Each point is reached from the start by the listed moves, each made once or not at all, plus a little noise. Is the number of moves made odd or even? Then give how often each move was made.

Moves:
(1): 39,-11
(2): 36,27
Start: 1,5
Points:
35,33 => odd (0, 1)
39,-6 => odd (1, 0)

Moves:
(1): -3,8,4,-3,-8,-9,-10,-7,0,-1,-17
(2): -12,4,-15,13,8,4,-2,3,6,-6,-12
(3): -18,1,1,-8,-2,23,-14,-3,-9,0,-5
(4): 10,-7,3,29,-11,8,-29,21,-2,-2,1
(5): 6,5,12,-16,0,-14,18,-6,3,30,-10
(6): -19,16,-5,-22,-18,15,1,13,3,9,14
(7): 0,-2,-3,-14,22,-12,10,-5,-8,8,-2
(8): 9,14,8,14,5,0,-5,2,7,-1,3
(9): 4,19,-3,-16,-13,15,-7,1,10,3,-6
(10): 5,7,-4,-1,-4,-2,8,3,-12,4,-4
(11): 5,-1,-5,-8,-4,5,-6,-12,-16,10,26
Start: -9,4,-23,9,15,-7,-3,-5,1,-10,-6
Points:
-39,22,-51,-3,5,33,-35,16,-36,14,11 => odd (0, 1, 1, 1, 0, 1, 1, 0, 0, 1, 1)
-37,60,-22,-41,2,26,-27,-3,6,8,-18 => even (1, 0, 1, 0, 0, 1, 1, 1, 1, 0, 0)
9,21,-13,4,22,1,-21,-4,-36,37,2 => odd (0, 0, 1, 1, 1, 0, 1, 1, 0, 1, 1)
-8,11,-23,18,25,-30,-16,2,1,19,-47 => odd (1, 1, 0, 1, 1, 0, 1, 0, 0, 0, 0)
-9,44,-22,-3,2,29,-20,-3,-2,-5,-18 => even (0, 0, 1, 0, 0, 0, 0, 1, 1, 1, 0)
-11,15,-47,12,15,0,-3,-11,-21,-1,3 => odd (0, 1, 0, 0, 0, 0, 0, 0, 0, 1, 1)
-39,36,-37,-5,0,27,-37,-12,9,-14,-46 => even (1, 1, 1, 0, 0, 0, 0, 0, 1, 0, 0)
